Every row gives one point. To make a cloud, some directions were put in groups of two or more. Within a group, all points are equally far from the middle, so they leave a hole (a ring in 2 directions, a hollow ball in 3). The other directions are filled evenly. Then the cloud was stretched, turned, moved and blurred a little. Count the holes, and give their numbers of directions, smallest first.

Cloud (14 x 2):
[[ 55 -33]
 [-31  16]
 [ 68 -60]
 [ 31  45]
 [ -5 -14]
 [-50 -31]
 [ 45 -40]
 [ 56 -58]
 [ 31 -34]
 [ 20 -19]
 [-31  52]
 [-11  27]
 [ 20 -42]
 [-40  32]]
Holes: 0

Cloud (20 x 3):
[[ 47  67   6]
 [ 26   3  18]
 [-53  -4 -52]
 [ 92 -12   6]
 [ 35  74  -7]
 [-35 -31  17]
 [-28 -19 -17]
 [ 60  49   2]
 [ 24  36 -54]
 [ 67   1 -56]
 [-19 -21 -31]
 [ 63  13 -68]
 [ 35  10  23]
 [ -6 -11 -41]
 [ 70  21 -16]
 [-33 -15  77]
 [-67 -18  -7]
 [-41  69  12]
 [  1   5 -22]
 [-13   6 -34]]
Holes: 0

Cloud (53 x 6):
[[  1 -73 -31  36  10  -2]
 [ 10 -72  -1 -51   9  39]
 [-40  27  60 -10 -55  -7]
 [ 22   7  29 -36 -93  35]
 [-25  45 -27 -31 -23 -37]
 [  5 -21  30 -56  29 -28]
 [ -8  83 -42   2 -26 -34]
 [ 10  36 -13 -38  67  14]
 [-22  73 -14  48 -19  -3]
 [  8 -32  55 -24  11 -29]
 [ 46  45   2 -60   6 -26]
 [ 10  -2 -32 -19  63 -29]
 [-16  30  60  18  13  28]
 [ 28  -8  51  -9  12 -32]
 [ 19 -73  -3  41 -47 -21]
 [ 32  52  35  15 -51 -34]
 [ 57  18 -52  -6  30  26]
 [ 16  20 -36  11  62 -17]
 [-19  21  -6 -42 -49  79]
 [ -4  60  21  40 -57 -30]
 [ 27  69  32  21 -62 -20]
 [-26  74 -23 -16  24  18]
 [-41 -62  68  -6   8  42]
 [-31 -72  38 -44  15  55]
 [ 51  32 -39  36  24  21]
 [-14  56  -2 -53 -20 -29]
 [ -8 -32 -27  49 -28  57]
 [ 26  81  15  39 -73   2]
 [ 71  18 -42  36  18   2]
 [-53 -21  -3 -33  35  33]
 [ 57   4  28 -46  20  34]
 [ 55 -39  31  17 -19  45]
 [  9 -64 -34 -37  -4  -7]
 [ 69 -26 -27  42 -56  -5]
 [-45 -40 -20 -18  27  36]
 [ 22 -79  35  24 -24  46]
 [ 45  14  45  11  12  42]
 [-25  64  59   6 -37  16]
 [  1  51  33 -38 -46  79]
 [  1 -87  36 -46  -2  21]
 [-50 -20  52 -26 -80  51]
 [-11  22  27 -40 -76  74]
 [ 11 -54 -27  39 -51 -36]
 [  6   6  32 -52  62   7]
 [ 68 -19 -55  26  -7  10]
 [ 30 -77  36   3 -54  10]
 [-21  80  36 -47 -27  11]
 [-59 -24  37 -40 -41  70]
 [-18  39  44  23 -58 -26]
 [-10  67  29 -45  22  48]
 [ -3  28  27 -56 -16 -35]
 [-18  51 -27  29  32   7]
 [ 48  50  17 -52 -54   8]]
Holes: 3 (2, 2, 2)

Cloud (78 x 8):
[[ -25  -43  -51  -94   10   21   20  -68]
 [  61  -24   13    9   21   65   49  -39]
 [ -10   41   28  -26  -65   41   41  -32]
 [ -11   34  -15   -5    2  -89   23   -5]
 [ -24  -12   62  -49  -13   50   58   10]
 [ -14   -5   39   41  -41  -11  -23  -20]
 [  39  -49   20   22   44  -44   18  -62]
 [   9   43   67   20   20   50   28   45]
 [  -1  -14  -45  -43  -64   51   25  -69]
 [   7  -64  -89   12   42  -44   32  -33]
 [  -1   73  -14  -13   18   48    4  -27]
 [  -5    0  -27   -3  -35  -79   32   -2]
 [ -49  -27  -38  -74   13   32   48   18]
 [  19  -12  -70   20   31   63   19   12]
 [ -37   28  -19   47   10   63   12  -39]
 [  14   35   62   30   34   63   29   16]
 [ -42  -58   41   17  -73    2   16    0]
 [  16   78   25   12  -28   17   31   -5]
 [  20   36   42   75   -6    6   67  -20]
 [ -16  -23   57   21   16  -42    6  -11]
 [ -73  -68    1   27  -36   29   51  -25]
 [ -42  -76  -72   11  -35   19   24  -16]
 [ -49   -9  -23   56   14   14    5  -43]
 [ -38  -89   -1  -46   21   25   55   -7]
 [ -12   20   65   -3   33   27   38   81]
 [ -78  -13   29  -21   46   34    4   57]
 [  40  -97  -11   55   10  -31    9   -6]
 [  -6  -77  -62   55   27    5   15  -35]
 [ -64    3  -22  -11   24  -38   47  -17]
 [  -7  -22  -62  -74   24    9   39   -3]
 [ -41   11  -51   28  -35   -7   19   55]
 [ -27  -74  -51  -43   48   27  -10   49]
 [   2  -49   36   45   40  -36   -4    2]
 [ -28  -12  -49  -21  -71   24   30  -42]
 [ -39   13   31  -23   39   45   81   16]
 [  15 -117   -6   13   25  -30    9   24]
 [ -16    2   46   76   -1   40   37  -51]
 [ -30  -29    1   52  -19   29   84  -33]
 [ -30   -3   19  -19   -9  -72  -28   60]
 [  14   34  -48  -71   13   -8   62    9]
 [   6   25   56  -18   39  -18   85   -7]
 [ -26  -24  -36  -25  -36  -75   15   22]
 [  47  -21   16   81   18  -17   19  -57]
 [  35   -2  -49   40   -6  -27  -20  -36]
 [  -9   24    6  -77  -11  -24   32   35]
 [ -60   -6    7   63    0   68    2   13]
 [ -49  -70  -60  -58   10  -19   23   26]
 [ -51    2  -26  -58  -15  -54   38  -40]
 [  -3    2  -33  -31  -68   33   29  -16]
 [  61  -22  -18    3  -27   32   22   -5]
 [  12   41   -3   -7  -57   13   52  -26]
 [ -16   23   -1   -4  -10  -81    9   -6]
 [  -2  -61  -47  -26   62   27   29   50]
 [  18  -76   -8  -60   -9  -41    5    1]
 [  -2   69   15    5  -39   20   18    2]
 [ -24  -29  -12  -26  -45  -73   10   18]
 [ -28   28  -33  -65   18  -33   42   44]
 [  -4   -1   50   13   18  -57   59  -22]
 [  22   85    0   -2   15   19    1   22]
 [ -43 -105   17  -18  -11   -7   46  -11]
 [   3    6  -59  -29  -31   32   21   63]
 [ -55  -12  -23  -92  -16  -15   13   38]
 [ -34  -94  -52   26    0   28   10  -81]
 [ -51  -98  -54   12  -36   59   17  -50]
 [ -27   34  -10   38    2   61   92  -20]
 [ -31    8    8   24  -48  -30  -31   12]
 [  32    8  -23   31  -42  -51   47   16]
 [ -18  -40  -49   64   22   26   -3  -32]
 [ -31  -70  -48  -73    7  -12  -38  -19]
 [  14   -3   40   56   40  -64   31   12]
 [  12   33   -4    4  -21   43  -27  -32]
 [ -48   61    5  -56  -34   51   16    3]
 [   6  -73   24  -13   -4   98    9    6]
 [ -42   -3  -47  -15  -57   40   12   50]
 [ -26  -43  -24   36   68  -22    3   -4]
 [  27   50   -8    5    4   30  -26   27]
 [   7  -27  -71  -65   37   -8   26    4]
 [ -23   30   56   23   10   77   60   24]]
Holes: 3 (2, 2, 2)

Cloud (89 x 9):
[[-51  53 -30  14 -11 -45 -26  -8 -42]
 [-57  49 -21  10  51 -30  -6 -25 -32]
 [ 40 -10 -35 -19  24 -17  43  90 -40]
 [ 66  21  14  24  -3 -47  15 -49 -67]
 [-19   0 -34 -54  34  41  42  54 -49]
 [ 77  12   7  26  13  20  -2  47 -22]
 [-11  44 -23   5  63   3  72   5   0]
 [ 16  60 -62  43  53 -48  -8 -12 -14]
 [  0   4 -18  58 -62  17 -35  39   9]
 [ 17  21 -65  26 -48  23  41  26 -57]
 [ 47  24 -26  58 -91  -8  24  61  26]
 [  1  -8 -39   3 -22  -6 -23  80  77]
 [ 14 -38  17  25  98  21 -10  51 -38]
 [ 18   8   1 113  17 -21  -8  24  48]
 [ 32  55 -76  24  23 -15  -3 -45  16]
 [ 43  38   0 -25  50 -15 -19  19 -85]
 [-21  31 -47  56  71 -66 -64  -4  -5]
 [ -6  37 -29  85 -46 -36  47  67  20]
 [ 44  49  -4 -46  97  -2   3   3 -18]
 [ -8 -51  22  22   6  19 -28  60 -61]
 [ -1  -4  -7 -25 -60 -12 -41  31  37]
 [ -3 -19  24 -41 -37   5   4  57 -39]
 [  2  52  65  -7 -31 -78  13   2  19]
 [ 35  62 -23  -2  31  51  57  56 -19]
 [ 19  22  13 -11 -21 -14 -20 101  29]
 [ 10 -23 -73 -13   6  -7  -8 -37  85]
 [ 29  -1 -10  36  64 -29  86 -33 -44]
 [ 44   6  16 -54 -19 -47  40  16 -62]
 [  4  44 -52  43  78  46  28  11 -13]
 [-32   6 -82  67  24 -36 -17 -11 -18]
 [-43 -33  22  66  68   5 -37  -6 -42]
 [ 24  45  12  37 -60  -7  25  95  31]
 [-18  65  22  44 -34  28  52  -8  19]
 [  7 -33 -66 -11  37  -2  -8  -1   2]
 [ 57  28 -23 -17 -15  35  41  72   6]
 [-73  11 -18  20  38  17  -4  -7  -2]
 [-28  46 -71   8  14  43  40  35 -53]
 [-54 -21   3  -8  -5 -44   8  -1   0]
 [-15 -65 -67  48   4  38 -11  33  22]
 [ 30 -34 -68  22  59  23 -23 -51 -45]
 [ 73 -27 -43  23 -45  -1  27  91  54]
 [ 29  63  -6 -14 -85  -2  42   0  24]
 [ 16 -14  12  -9  15 -73  54  76  27]
 [-54  51   4 -18   4 -81  23 -44   6]
 [-44  43 -63   4 -18 -30  25 -40 -21]
 [-40  39  10   4 -54 -29 -10  28 -44]
 [ 94  -5 -23  31  43 -32  -4  20 -50]
 [-55  56  -2  23 -39   8  62   2 -15]
 [ 71  34  37  20 -22 -18   2  -9  -1]
 [ 54  82 -25  14   6  29 -27  31  23]
 [ 21  -1 -36 -50  18 -27  38 -24  46]
 [-33  10 -21 -31  23   6  48 -18  57]
 [-36  22 -33  -1  55 -52  16   2   6]
 [ 12 108 -12  19   9   9  15  52  18]
 [ 33  51 -94  47  47   9 -22   6  -5]
 [ -6 -11 -19  37 114  -3  10 -19 -50]
 [ -8  24  32  43  -6 -23 -28  16   9]
 [-64  43   4  16  46 -11 -10   6  -2]
 [ -5   4 -71 -27   3   4  34   5 -70]
 [ 30  64  -8  48   3 -52   4 -75  24]
 [ 27  66   6 -19 -13  53  78   4  -6]
 [-47 -19 -57  14  63  25  -1  17 -28]
 [ 57  54  -8  15 106  -4  49  45 -29]
 [ 59  28   2  52 -11  13  27  19 -45]
 [ 30 -22  31 -20 -29  -2  49  35 -82]
 [ 56 -11   3  15 -24 -20 -66 -21 -15]
 [ 50  28   9  -3 -68 -64  15  27 -17]
 [ 16  93 -26   3  36 -30 -30  -5 -21]
 [ 49 -53  -1  47  14  36 -45  28 -26]
 [-18  -3  75  39  11  -3 -20  32 -85]
 [ 25  88  28  31  24 -26  89  51 -42]
 [ 59  63  -4 -36  53   7  44  22   7]
 [ 23 -24 -50  39  43   2  49 -54  -8]
 [ 70  19 -20 -23  23 -19  62  70  19]
 [  7   2 -42 -26  52 -19  34  66  11]
 [  8  12  64 -63  41 -33  34  54  11]
 [  9 -32 -29 -25   3  53  -6  47 -51]
 [ -2 -32   0  45 -79 -52  41  33  38]
 [ 27  49 -50 -33  27  -5  49  39 -17]
 [-20  40 -49  -2 -17  32 104  -7   0]
 [-18  37 -49  61 -66 -27   5  71  25]
 [ 16  17  31  59   2  56 -50   5 -35]
 [-32  -6 -53  76  55  20  -7 -13   8]
 [ 38 -45  33  66  41 -36 -11  49 -10]
 [-23  35  17 -14 -43   2 -50  24  -8]
 [ -9 -12  -1   0  46  52 -88  71  -2]
 [ -4 -59 -52  30 -14 -15 -52  40  12]
 [ 47  46 -17 -16 -34  -9 -36  60  10]
 [ 23  -4  36 -11  32  -3 -51  59 -40]]
Holes: 1 (3)

Cloud (87 x 9):
[[   8   81   13   -1  -46   29    7  -66   -6]
 [ -39  -14  -20    0  -49  -17   41  -36  -11]
 [  41   27   50    9   -2   -7   29   42   32]
 [  46    3    6  -10   -6   98   27   47  -31]
 [  45  -72  -52   37    6   68   49   16  -16]
 [  15  -19  -19   -8   35   14  -30    4   44]
 [   4   -3   21  -22   25   36   11   15  -52]
 [ -30  -72  -30   -1  -12   -3    9  -50   66]
 [ -77   52   34  -37  -28   32   -2   59  -11]
 [ -52  -22   51  -10  -11   43  -63   87  -44]
 [ -34   46   30  -82   -5   25    1  -14   43]
 [  -8  -43   -6  -29   31   74   62   25   35]
 [ -51   14   24  -38   13  -43  -45   -1   16]
 [ -23    1    8   50   44  106  -45  -18  -14]
 [   8   -9  -66  -61    5   92   -6   15  -53]
 [  10   32   -5  -51  -15   85   16   47  -36]
 [ -21  -85   34   91   39   25  -26   47  -14]
 [  24   -5   -2  -32   52    1   -4  -17   33]
 [ -26    5  -65  -37  -83   44    9  -20  -19]
 [ -33  -35   48   33  -23  -55  -53   13   45]
 [ -12   33  -14   59  -78   35  -37    1   32]
 [  26   -7  -40  -53   16   76  121    1   -2]
 [   3   12  -37   13  -50   78   57   11  -32]
 [  28   21  -60   39  -67   95   10  -24   26]
 [  -9   -7  -56  -40   -8   22   38  -56   84]
 [  20   30   22  -26   13   60  -11   34   12]
 [  76   10  -27 -101  -28   39   30   22   25]
 [ -14  -29   43   63  -71    7   24   26    3]
 [   9  -18  -50  -25  -37    8   79   82    1]
 [  17    7   13  -59   11  -27  -12  -59   34]
 [ -24   63   18  -25  -46   11   11   64    4]
 [ -44  -39  -39   65  -23   52    0    4  -14]
 [ -11   33  -24  -29    9   96    8  -32  -44]
 [ -19   87   32  -23  -81   -3   15   11   33]
 [  45    7  -24  -66  -11   43    3   29   26]
 [  -6  -11    2    7   -3   20   42   22  -53]
 [ -38   25   46   36  -50   -7  -39  -18   30]
 [  22  -37    7   65  -10   68  -19  -27   18]
 [  -6   15  -22    1  -39   42   59   -9  -43]
 [ -54  -54   23  -36   12   40   19   36  -27]
 [  26  -46  -41    6  -33  -28  -10   43   42]
 [  -9   -7   54  -40   16   27   44   33  -33]
 [   2   14  -22  -21  -26   17   51  -39   81]
 [  14  -34  -58   53  -44   47   15  -18   11]
 [ -42  -38   23   11   -7   -7    4  -63   33]
 [ -41   -8  -59   14   41   89   40  -62    1]
 [ -42   26   32   47  -12   -1   35   69   16]
 [ -17   16  -29   35  -11   36  -31  -73   51]
 [ -75  -34    7   21   27   21   16  -55  -13]
 [  29   47   13  -81  -30   27   27   -7   42]
 [ -54  -16   -6  -13  -44   61   22  -42   22]
 [  -7   12    2   -6   34  -10  -23  -35   55]
 [ -15  -64  -25  -43  -37   45   44  -32    5]
 [  -8    0  -21  -13  -72   26   27   20  -63]
 [ -63    4   12   42  -78   49  -31   22  -23]
 [ -37  -23  -11   81  -16   70  -28  -17    5]
 [   2    2   28   25   47   47   67   -1    4]
 [ -16   16   -6   49   30   52   46    2   -9]
 [  21    1  -64  -10  -50   82    3  -41    4]
 [ -24   19  -37  -58   26    9  -56 -106   39]
 [ -21   -4   26   36  -87   -8   11   16    9]
 [ -61  -15   -1  -29  -49  -35  -66  -10   15]
 [ -48   10  -17   15   41   82    8   -3    9]
 [  -6   55  -35   23  -75   58   39  -30   67]
 [  -9   -8  -10  -25   34  120  -31   17   -1]
 [ -31   73   13  -22  -61   21  -28   79   -8]
 [ -50  -42    2   45  -64   19   -7    2   32]
 [ -16  -92  -32    2   18   28  -26   77   -4]
 [ -23   33  -47  -21  -62  -27  -21  -23   11]
 [   6    7  -46  -76   19   49  -38  -19   36]
 [ -46  -42   50   20  -11  -28   -5  -42   -3]
 [ -68   13  -19    2  -23  -23  -69    5   36]
 [  -2  -24   52  -14   34   59   14  -30  -30]
 [ -53  -18   36   75  -52  -12   44  -10   27]
 [ -32   37   14  -58   49    9    5  -33   24]
 [ -51   12   51  -57   51   30   -4   -5    1]
 [ -16   -5    6  -40  -47  -52   31  -29   25]
 [ -41   41   18   92  -44   19   63   14  -26]
 [ -10  -15   -9   54   20   57    4  -72   15]
 [ -36  -69  -26   46  -38   28  -15  -16   35]
 [ -75  -42   52   13  -44   18    7  -21   36]
 [  -7   46  -17  -43  -15   71    2   46  -26]
 [ -33   -7  -47   25  -27   59   49  -63   34]
 [ -35   12   15   42  -12  -10  -27   25   60]
 [ -33   54   30  -42  -38   37   -8   70  -11]
 [ -23   42   20  -70  -24    3   13  -37   49]
 [ -72   34  -14  -46    9  -22  -42  -44   37]]
Holes: 1 (2)

Cloud (93 x 9):
[[  36  -41  -41  -17   17  -14   61  -93   22]
 [ -12  -28  -56   -3   35  -19  -56   32  -28]
 [   7   40   -4  -56  -43   -6   54  -41  -20]
 [   3   54   43  -40   33   51  -28  -63   67]
 [  34    6    6   24  -31   21  -28    4   92]
 [ -36   -2  -12   -1   37  -21   66  -35  -55]
 [  -1    9   25  -43  -45   -9  -30  -99   21]
 [  -5    4   26  -29   22   46   83   38   45]
 [ -33   -1   21   28   29   70  -13  -18   80]
 [ -77   -7   -4  -63  -12   43    7  -34  -23]
 [ -16   63   13  -30  -18  -33   27   38    1]
 [ -75  -39   -4    4  -38   24   29   50  -50]
 [ -15  -19  -14   45   32  -29   20  -28   14]
 [ -31   33    3  -80   34   44   31   -4    4]
 [  80   -6  -27  -37   42    3  -34    4  -37]
 [ -55  -45  -28  -29  -56  -62    4  -38   34]
 [ -42  -61   59  -51    6    4    0    7  -29]
 [  -3   14   44  -45   25  -70   26  -74   39]
 [ -67   23   -8  -10  -50    3  -48    0   33]
 [ -18   75   43   -4  -18  -16   14  -50   35]
 [  57  -55  -44  -33    1  -31   40  -34  -26]
 [ -24   14    6   -3   61   48  -39   37   72]
 [  12  -28   47  -11  -17  -66   38  -37   22]
 [   4   17  -57   17  -42   -6  -29  -12   77]
 [ -89  -13  -28   -3  -30   64   16   13   31]
 [ -23  -42  -43  -25  -47  -26  -57   21  -34]
 [  78  -11  -59  -34   13  -18    0  -34  -41]
 [ -16    9   37  -90   22   13   -9    2  -34]
 [  10   16   10  -20   23   53   99   35  -11]
 [  48  -24  -53   -5    3   79    1  -24   16]
 [ -41  -22  -42  -55  -38  -44    2  -30   40]
 [ -45    7    7   23  -84  -32  -19    9    7]
 [ -19   13   14  -13   52   22  -15   46  -59]
 [  55   47  -57    3    8   53   15  -20    6]
 [  -7  -36   -5  -44   32   34   43   21   61]
 [  -2  -15   -9  -36   46  -45  -47  -71  -24]
 [ -13  -54  -10   -5  -28   40  -18   61  -48]
 [  16   47   52   13  -28   50   77   15   29]
 [ -26  -13  -12  -12   22  -55  -73   55    5]
 [  64   14   -2   38   24   42   -6  -21   -4]
 [  22   48   93  -30   28  -15   -2   22   33]
 [  -5  -25   53  -20  -46    8    0   59   19]
 [ -21   24   -7  -86   26   -1   13    1   33]
 [ -53   41   -7  -47   -6   15  -17  -76   40]
 [  44   43   34  -48  -13  -48   30   28    0]
 [ -80    9   60  -19    0  -48   22   23   10]
 [ -31   10   -6  -74   70  -29  -15  -38   52]
 [ -34  -66  -38  -33   23  -75   40  -73  -17]
 [  85   -8   -2  -52   43  -29  -35  -25   -1]
 [   6   32   65  -75   37   -7  -33  -41   24]
 [ -28   25  -18  -66   32   42   52  -10  -33]
 [  16   32   60   19    8   26   -2   25   88]
 [   4   -4  -33   26  -54   74    0   30  -27]
 [  13  -40   23  -15    2  -13   38  -40   74]
 [   8   28    0   -6  -20   68  -15  -87   79]
 [ -32  -77   16   15   25   -2  -33   -4   13]
 [  25  -25  -52  -26   24  -27    9 -116   35]
 [  -5  -26   49  -61   -5  -28   30   48  -19]
 [ -24  -42   16   32  -71  -11   18  -31  -29]
 [  50  -50  -43  -32   31   37   31  -27    9]
 [ -24  -59   -5  -15    5   77   -1   39  -40]
 [ -24   -8  -21    2   55   58  -32   34  -28]
 [  -6   38   30    6   -9   80   -7   78  -12]
 [ -21   43   17   -2  -48  -55   46    9   26]
 [ -34  -35   66  -70   11   -9   -3  -24   20]
 [  -1   32   16   34    5   82   -6  -56    2]
 [ -12  -30  -17  -34   -7  -12   25 -110  -55]
 [  33  -30  -89  -36   10  -59   10  -64   -6]
 [  25   33   27    1   19  -52  -38  -45   55]
 [  34   -3   19  -28  -45   -3  -51  -77   -6]
 [ -26    4  -28  -15  -75  -16  -51  -28  -19]
 [ -68    7    8   -5  -68   39  -23  -63   18]
 [ -68  -31    0  -20   29   54  -21    8   76]
 [ -35   -8  -40   33  -54   65   32  -54   50]
 [ -49   -8   56  -11   -7   21  -61   61  -10]
 [  -6   13   73   -6  -37   34   29   65   25]
 [ -52    5   44  -17   48   43   92  -56   36]
 [ -48  -41  -15  -25  -28  -33  -67   50   12]
 [  52   50   39   -8   -4   19   33  -51  -44]
 [  39   75   32  -19   15   71  -16   29   46]
 [  60  -26    6  -52   22  -57   31   13  -35]
 [  55    4  -23   17   22   34  -25  -73   -8]
 [   2  -16   11   -3   86   22   47   59  -18]
 [ -11  -21   31  -41   71  -40   37   52   46]
 [  -1  -16   27   -8   41   19   83  -57   63]
 [  -2  -31   16  -67   32  -15  -76   -2   -9]
 [  -3   -5    2   -6    4 -108   33  -38    4]
 [  32  -16  -27   21   -2   89   -1    8   53]
 [  40  -36  -68  -23    4  -36   11 -101    9]
 [ -76   -9    2  -10  -75   28   37  -61   27]
 [ -10  -44   -6    2  -21  -90   48  -42   21]
 [  13  -57   40  -44  -13   17  -12   -3  -28]
 [ -23    3    8   -9   45   56  -37  -40  -36]]
Holes: 3 (3, 3, 3)
